Each wall is flat, endless, passes through zero and stands at right angles to its row. A trip goes straight from one point to another. Which walls does it cross, in order?

Walls:
(1): [-25  -8]
(2): [45 71]
(3): [-76 -47]
(4): [ 9 20]
Trips:
[-47 -12] to [-30 -33] -> none
[-14  -7] to [ 1 32] -> 4, 2, 3, 1
[-19  -4] to [-50  41] -> 4, 2
[-11  30] to [-42  -1] -> 3, 2, 4
[14 -4] to [-45  25] -> 1, 3, 2

Walls:
(1): [-14  -7  -1 -29  15  17  25  14]
(2): [-40 -10  -8   0  -2 -45   8 -62]
(3): [ 31 -21  33  11   5 -51  -9 -24]
(4): [ 31  -8 -19  24 -36   3  -3  19]
Trips:
[ -8 -35  -1  34 -37  13 -12 -24] to [ -7 -92  30  43  12 -21 -52 -24] -> none
[ 26   8 -23  34 -28  37 -34  55] to [  6 -14  52  41 -41  46  -3  16] -> none
[  8  23  17  61 -38  37  11  -9] to [-24 -15  -4  50 -13 -21  18   2] -> 2, 3
[-21   3 -32 -13 -26  37  -8 -67] to [ 17  -4  12   0 -28 -39 -14 -73] -> 3
[-11 -26 -26 -48 -13  61 -28  10] to [ 23  44  19 -29  60 -54  17   8] -> 4, 3, 2
[ 23  14  -6   7 -12 -17 -53 -32] to [-41 -14  -5  26   9  26  19  47] -> 2, 3, 1
[11 26  3 16  7 59 72 13] to [-43 -38 -24 -21 -18  -7  49 -24] -> 4, 2
[ -2   3  33  59 -83 -50  12  34] to [ 54 -46  21  33 -41  37 -47  -1] -> 2

Walls:
(1): [ -2  47  -4  60 -27 -26   6 -15 -29  17  66 -25  18  38]
(2): [ 40  44   6  42  30  50  31   4  23  12 -95  12  28   8]
(3): [ 22 -10  -7  14 -36  -4 -20  13  31 -27 -26 -39  46  11]
(4): [ -4  -1 -31  -7   2  32  -9 -25  37  55 -24  -8  -9  19]
(5): [ -5 -41  40 -23  27  -7 -23 -29   1  25  19   1  49 -16]
(6): [-41   7 -38  47 -14  36 -43  30  -2   6  87 -13  18  19]
Trips:
[-24  65   3  75   0  14   4  11  54   2 -30  13 -29   3] to [-13 -49  40  39 -91 -17 -37 -37  18  24 -14 -38  34  30] -> 5, 2
[ 29  45 -36 -15 -15  30  -9  57   1  14  41  15 -34  -4] to [-14 -20  -9 -19  13   5  -4  -7  10 -34  15  28  77 -21] -> 4, 1, 3, 5
[  2 -21  10 -41  14  24  46   6  15  10   4 -21   3  35] to [-60 -43 -11 -16 -12  51 -59 -13  14   6  -6  46 -22  27] -> 2, 6
[ -4  39   6 -20 -28  69  11  27 -27 -11  -5 -46  -3   5] to [ 29  -1 -12 -15  -2  33  34  41 -36  20  35 -18  -4 -18] -> 4, 3, 2

Walls:
(1): [ 34   5 -20   3 -43  33  21  67 -42 -46  20 -59  14   4 -28 -11 -29  13
  -6 -53  37  34  10  -7 -39 -28 -48  -7 -30  16  -9 -18]
(2): [ 30 -29  17 -25 -35  20  22  18 -31  -7 -27 -22   1  11  17 -15  -5 -41
 -15 -50 -20  17  -7  18  -1 -34  -7 -27  19  -6 -12  62]
(3): [  2 -35  27  19  -1  66 -15  -4  16  20  -4  -2  17 -32   5  20  30  10
   2  24  32 -54  22 -27  -6  -1  -2 -51 -36  59  33   4]
(4): [  6 -83  41 -13 -24   4 -37  -1  20   6  61  57 -17  52 -10 -68 -33 -11
  -6 -12 -25 -32  -2  95   0   4  16 -65  44  67 -32  39]
(5): [ -5  -9 -14 -29  -2  18  14 -43  -3  26  62  -3 -28 -21 -17  -4  23  12
 -22 -10 -45 -25  11  40 -18 -42   2 -19 -24  -6 -29 -17]
Trips:
[-21 -34 -21 -22  16  -4 -27 -38  22  27  -6  -8  18  30 -12  11 -42 -29
  -2 -11 -52 -64  -7   4 -21 -14  -9  22 -17  22   3  -2] to [-26  37 -22  16 -43   0  32 -10  12 -10 -17   2  46  -4  44 -17  31  -4
 -24  -8  26 -27  51  14  21  53  27 -62  21 -15 -31 -31] -> 5, 4
[ -9   9  10  25 -40 -33  19  46 -20 -28   8 -10 -34 -32 -18  60   6 -30
 -20  11  16 -38  45 -32 -21  44 -31 -61   6  23  18  46] to [-16  18  40  38  -6 -34   1   0  49  -6 -17  -6  -8   8  33 -27  34   8
  19   3 -32 -15  -9  54  34  40  53 -16   3 -11  36 -22] -> 4, 1, 2, 3
[ 27  31   4  53  -8 -19  14 -13   3  28  15  34  21 -21  31 -24   0  14
  -6  10  33  33 -18  14 -59  11 -25  17  -2  60  20  32] to [-10  19  -2  20  13  -6 -15 -14 -41  14  -4 -34  53 -18  57 -12 -11  -2
   2 -49   4 -18  23 -50  57  10 -23 -28 -37 -30 -11  21] -> 4, 2
[ -6 -40   1  24  29  76  -1  10  62 -11  23 -22 -14 -52  30 -43 -43 -25
   6  -7 -12  -7  10 -12  32  36 -17  -1  -5  15 -23 -64] to [-65 -19 -42  -4  22  -6  -9  -4  35 -20  46  57   1   0  30  -3 -22  16
   2  53 -45  -8  33 -13  34  -9  29 -16 -57  -8   4  34] -> 1
[ 14  24  -3  19 -50  11  36  25  27   2 -48  20 -17  -6 -38 -44 -32  -2
  18 -37  24 -19  33 -59 -19  20   1 -62 -16   5  15   0] to [ 11  26 -12 -30 -11  22  23 -38   6  16  20  18  -5  -8 -30 -18  21   5
  -5  -7 -71   3  36 -50 -48  -4  13  33  62 -21 -45  16] -> 5, 3, 1
[-26  15 -41 -52 -19  15  22  28 -24  16   9  33  10 -37   4   2 -32 -87
 -41 -12  22  -2 -10  11  -8 -23 -32  27  -5 -59  -3  31] to [-22 -33  -1 -24  32  16 -32  11 -20  35 -20 -28  21  -7  35 -17 -34 -21
 -32 -37   4  15 -13  23   1  26  22 -32  40 -37  -5  -5] -> 4, 5, 1
[-30 -49 -10   1  33  12  36  21 -27 -56 -11   4  49  -6 -37 -11 -14   9
  -7  26  23  27   3 -28 -10  15  34 -16  11  19   8 -22] to [-76 -59  34   1  11   6  -9  -9 -45  20  26 -12  75 -33  17  -5  -6 -51
  26 -59  14 -21   0  36  43   2 -64 -25  -6  26  58  22] -> 4, 2
[ 11  34  19 -45  31  -8  34 -13  58  19  54   8 -21  20   5  12  78  17
 -48  11   5 -23  14  36  10 -33  -6  19 -13  24 -26  44] to [-57 -60 -20 -20  49  31   2  36   8  30  70  -2 -18   1   0 -16   7  -6
   7  18 -10 -39  -9  -8  11  34 -13   7 -11  22 -11 -62] -> none

Walls:
(1): [-24 -25   3 -27  35  26 -38  39  14  10  27  55  22 -15  28  -1 -18   7
  -1 -10  20 -41   5 -71   8  18   3  11 -31 -16 -47  12  -3  18   5 -13
  26  -8  20   3 -16 -42 -35 -38 -15  10  61  30]
(2): [ -1  23 -27  20 -42   9 -45   1 -14 -40 -22  10 -24 -45  22   1 -11 -45
   4 -13 -14 -42  22 -46  -8   7  19  31   4  10  35  12  16 -35  32 -14
 -22 -27 -18  18 -44 -38  31  10  -6 -27 -12 -24]
(3): [ -3 -26  -3  46 -31  -5   5  -1  -6  44   1   5  26 -44  -5  14  34  42
  43 -10  -4 -18  44 -10   7  53  25  39  24  -3 -21 -46 -14  13 -28 -33
 -58  21  10  -9  -1   8 -43   9  19  31 -45 -37]
(4): [ 11  45 -13  -5   5   7  10   3  19  46  25  -6   7  37  41  -6 -10  32
   4 -18  17  -6 -53  39   0 -23  10 -22 -22  24  21  19  -5   7 -41  13
 -10 -27 -23 -16  -9  52   9 -29  37   4 -11   5]
(5): [ 24 -31 -50   8 -12   9 -22 -26  37 -18 -21  31  23  52 -25 -12 -18   0
 -18 -28 -31  27 -16  22   6 -35 -10  21 -24  25 -11  25   6  23 -33  48
   8   2  14  14  23  16 -11 -34  34  14   2 -50]
(6): [-20  14 -10  25 -12  31   2 -38  29  13  -4  -9  -6 -29  -9 -20  12  27
 -23  17   2  -1 -22  19   2  -8  -1  22 -19  16 -11   9 -11   1  33  11
  -1   7  18  43  10  22  23 -20 -20   5 -32 -10]
(7): [  5 -10  20  -6 -13 -17 -16 -27 -50 -15 -23 -12  30 -13  14  10  34 -18
  -8 -23  12  -5 -24  33 -10 -32 -23 -17  -4 -15  -7   4  30  10  -1 -19
  -1 -32 -25  22 -14 -42 -30  30 -12 -17  -4 -18]
(8): [  3  -1  -4   2  -7 -42 -21  36   3 -23 -13 -19  36 -22   3 -53  69  -2
  24  30 -23 -22  49 -34 -24 -14  -2  21  -4  20   2  11   1  18 -13  14
 -31  15   1  35 -12 -32  14  12   8   9 -36 -34]
(9): [ -1 -17 -41  45   2  -5  12  17  -1  -5 -49  -8  -1  -9 -26   1 -20  42
 -24  41 -38 -26 -35 -15  37 -28  -7  14  24 -39  -8 -30 -42  -7   8  33
 -22  31 -19 -65   6 -22 -10 -39 -47  26   7  -8]
Trips:
[-25 -11  13  -2 -15 -18 -45  -9   7   1   9 -11   6 -54 -30 -26 -13  25
 -42  -2  21 -39  28  21 -34  12 -24 -10  36 -14  -2 -17  23 -34   1   1
 -34  -4   8  -6  26 -25  30  24  -9   0 -16  58] to [-31  -8  13  34   3 -40  -9   7  21 -28   6 -11  -8 -30 -34   8   0   9
  -9  10   0  18 -10 -46  -4  -9  19  15   7  -7  19 -27  -5 -23  27 -21
 -62   3 -18  28   7  12 -10  16  21  14  16 -24] -> 7
[ -6 -38 -20  42  22  19 -67 -19 -56  48 -32 -49 -10  -6 -18  -4 -16  -8
   5  21   7 -25 -24 -24 -29  33 -21 -37   9 -46  32  25 -33  24  37  14
  -8  18  20   1  31   7  -9   3  11 -18  -3 -20] to [-22  25  12  14   9  45  26 -12 -30  17 -18 -23 -12  11   5  22 -16  -2
  38  34  10 -33 -11 -39  19  -1   0  16  13 -22  12   4 -49  -8   9  10
 -15  36  10  25  -4  -7 -51   3 -20 -34  34   6] -> 1, 7
[ 55  10  16  45  -4  -1 -54  14 -11  17 -23 -23 -15  26  36 -15  31  29
   8 -40   2  10 -15   4   3  31 -20 -30 -24   9 -34  -2  -8  16   8  13
   7 -14  -8 -34 -35 -16  28  66  30 -10   8 -14] to [ -1  17  -1   1  12 -13 -39  -7  32  -3  16  20  45 -18  36 -16  -7  16
  43  27 -34 -21  13  16   4 -12   9 -20 -47  37   7  13  -3 -12  15  14
 -34 -46 -34  23 -91 -13  20   1  17  10  -7  31] -> 1, 3, 6

Walls:
(1): [ -2 -24  11 -33   3  17 -21  12  -2 -13  43 -29  21 -36  19  70 -11  24
  -8  25  -2  -4 -19  -9   2  38 -22 -22  14 -17 -73  -4  -2 -16  -2  61
  30 -17  48  -2  22   6  -2  14  -5  13 -18 -16]
(2): [ 16   3  33 -42  12   2  18 -16   5  62  28  46 -11 -16 -25 -11   5 -39
  -7 -22   6 -15   7  13 -16 -35   2  52 -20 -64  35  29  42 -27  12 -23
 -26  10 -18   0   6 -27  25 -10   4  33 -28   9]
(3): [ 47  -8  11  67  23  34  18 -24 -19 -28 -14 -32  -3  -1  30  44  21  14
   4 -15 -14  25  12  29   4  -6  19 -34 -23  19  11  51  -3  15   5  -2
   2   2  -1   4  20  16  15   2  13   7 -19 -23]
(4): [  0  36 -20 -45 -11 -10  -8 -11  14  23  34  28   6   4   1  10  31   4
  21  15   2 -29  -6 -38  12   4 -13   8 -12 -22 -12  -6  -8   7 -41 -38
  35  -2  37 -67  -5  21  23 -21  16  -8  39  -2]
(5): [-35 -10   6   5 -58  22 -19 -15  45 -24  -2 -22  -4   9  22  -6  12 -21
  24 -32 -31  10  17 -56   3   0  15  16  -9  11   5 -47 -27  14 -60 -19
   5   5 -21   7 -52  26 -24 -42  -2 -11  -6 -31]
(6): [-42  12  52 -45   9 -13  19 -16  13 -16  -9 -19   2 -12 -12  22   4  -7
 -45 -49  13 -16  11  -2 -10  -3 -29  59 -19  15 -40  45  15 -18 -42  -9
 -38 -35 -12  13 -10   4  -7   1  45 -29  14 -49]
(7): [ -5 -33 -20  -6 -37 -13   3 -36   9   7  -9 -12  35 -25  39  -1  19 -21
  50  15  34 -39 -54   6 -14  -7 -26   9  11   3 -48  18   3  -3  71 -46
   8 -47  32 -16 -51  -2  -6  -1  20 -25  -5  13]
(8): [-52 -26 -14  31 -32 -24 -35  16  -8   2 -17 -46  33  -6 -14  12 -28  62
  49  32 -32  -4  19  -6  11 -31   6  22  12  19   2   3 -34  10   0  27
   7   5 -15 -13  12   4  47  11 -24  11  -4  20]
Trips:
[ 33  25  -5 -14 -18 -38  -3 -38  71  42  20   7 -15   0   0  30  23 -34
 -20  33  16 -78  10 -15  -9   2  39 -37  19 -11  11   2  -2  31  -2  41
 -12  -9  30 -34   9  -1 -30   6   1  65  16  12] to [  7  21 -15 -33  37  11   7  16  21   5  46  -7  27  21 -35  -2  33  15
 -57  11   8  -6 -33  -8  19 -10  10 -25   0   9  23  30 -54 -20  -5  14
  22  15  -5  -7 -38 -45 -38  55 -24   0  -6 -44] -> 7, 6, 2
[-26  10 -51 -28  56 -16   7  -9  24  38   0 -35  -4   6  62  22  16  -1
 -24   0  -2  16 -26  55  -7 -10   2  45 -19  39  17  15   3   2   8  22
 -32 -33  38 -20 -36  -8  28 -21 -18 -19  38 -30] to [ 22 -27   5 -12  32 -13  24  -9 -24  11 -55 -28 -23   5 -23 -40   5  -9
 -28  -8   7 -56   5  17  -5 -15 -31 -46 -24  19 -61   7 -42 -11  -8  -7
   2  21  24  34  49   9 -19  -1  83  27   3 -38] -> 4
[ -8  -7  32   1  -5 -21  17  13  -4 -27  20   3 -12   1   2  -5 -25   5
   1 -13  23 -43 -48  16 -11   6  -4  24 -19  55  19 -29  -9 -47  15  39
 -47  13  15 -13   9   5  -7  30 -54  21 -29  14] to [ 15  17 -50 -18 -25  20  26  39  -1 -39   0 -14  53  -3 -58  22  -7 -15
  34 -28 -29   4 -26 -28 -25   3  40 -16  24 -32 -41  44   7  -5   5 -26
 -20  -5 -31  17 -10 -36  15 -47  -1  38 -22   4] -> 7, 6, 5, 3

Walls:
(1): [ 25   1   5   9  14   2  18  18  24  -5 -35 -15  30  14  -6  -4  37  12
 -63  -1   1  15  -7  25 -48   8 -45  -1 -12 -33   2 -10  18   0  10  29
  -5  39  -5   5  -5   3   9 -89  62 -15   0 -12]
(2): [-14 -55   0   9 -36   6  -3  23 -18   9 -34   5  16  17 -47  -2   6  -7
  53 -16  36 -12 -14 -28  -6  -3   8 -10   2  11  12 -23  21  30 -24 -23
  31 -41 -22  49 -30   7 -17 -25  87   4   2 -23]
(3): [-20   1   9  19   6  19  19 -23 -13  18 -11  -5 -10  15  33 -69  25  10
 -67  38   0 -31  26 -17 -24  42  13 -61  39   1 -17   3 -29  47 -65  11
   6  -7  38  -9  -4   6   2 -29 -24 -30  50  79]
(4): [-29   8  11  -3   9  -3  -6 -47  27 -24 -39 -15 -13  22  50  13  29   8
  23 -34  19   2   8  35 -28  -8  31 -28  -2  -2   6   1  36  -5 -52  14
  48 -46   4   2 -30  14  13  27  12  37  11  -7]
(5): [-65  21 -12 -18  -1  17 -23 -11  29   2  -1 -44   3 -32  -7   5  45 -27
 -29 -19 -39  22  -7   9  -3 -20   5  12  -5 -13  25 -16 -10  20  21  12
 -26  -8  -6   0  18  10 -22   4  -7 -27  30 -12]
(6): [ -7   8   5 -21 -14 -36  29  23 -22  18   8  27 -42 -47  49   5  -6  14
  18  47  -2 -34   4 -10  -3 -14   7 -15 -16  11  19  -5  18  -8 -41  24
 -24 -12   4   3   8 -25   3   1  18  27   1 -10]
(7): [ 19  21  48  46   4   8  14   3  15   9  25  -5 -13  -3   5  32  44 -36
  37  28  -9  14  20  24  16 -31  45 -19 -33  76  13  -1  22  42   5  -1
  -9  -3  11  36   3  49  -7  -5  -1 -42 -14 -25]
(8): [-12 -15   0  35  10  -9   3  23  18 -19  34 -20 -11 -10 -60 -48 -19 -18
 -44  11 -46  51  -3 -11 -19  -2  -6   9  32 -13 -63  28  10 -14 -11  26
  11 -32 -46  22  70 -30  -9  49  23  -6  -5  -8]
(9): [-21   0   3  31  -7  10  15 -26  -6 -29 -29  21  17   6  11 -29 -31  51
 -25   8  95 -26  17   2  15 -22  -9  51 -54  15 -36  10 -26  -6   4  27
 -28 -27  -8  36 -40  32  -4 -38 -12  18  56   4]
Trips:
[ 26 -36  17  62   2  22  32 -12   2  41 -18   8  -4 -33  -4  -8 -25  -2
  -1 -28 -27 -54 -19   7  23  12 -18   6  10 -33 -21 -30  31  -8 -20  20
  -1  16  -3  -6   7  12 -14 -75  26  -3   7 -16] to [ 28 -58  20  31  -3 -21  12 -20  32  14   5 -14  -7  25  12 -33  22  51
   8  49   9 -16   2 -30  13  44  29 -18  13 -25 -38  -3  57 -15  28  11
   0  28 -11  -4  40   1  25 -24  47 -52  15 -13] -> 8, 7, 9
[ 58 -26   3  -5  35  16   9 -11  -1  38  -1 -53  -7 -25  11   8 -34 -36
 -27 -33  16  14 -34  -4  -6 -33  41  22  21  10 -17  36  21 -66  -8 -27
   3  37  18 -49  33   0 -38 -49 -24  -8  18   9] to [-36 -28  -7 -41  -1 -13   4  10   8  -3 -11  25 -35 -10   6 -39 -33  41
  24 -14 -32 -20 -11 -17 -18 -26  45   2  -5 -41  -6  58 -12  25 -32  23
  -6  11 -40   3  14   2  34 -10  29  -5   0  -8] -> 6, 3, 1, 4, 2, 9
[ 30 -16   8  14 -48  23  -5 -10 -23  -5  11  30 -15  24 -35  17  -6  11
 -19 -22  22  -4  17  44 -36   6  22  19  29  16 -36 -20  43 -11 -27 -18
 -44 -64 -39 -23  18  30 -17   2  25  -1  25  32] to [ 15 -30   1  44 -35   9 -19 -35  41  24 -42  11 -14  36 -29   8 -24 -17
   3   8  10 -12  20   9 -43  11 -20 -14  19   0 -38   1  28  -8  29  29
  10   6 -39 -17  12 -10 -28 -31 -16  -2   6  -5] -> 1, 7
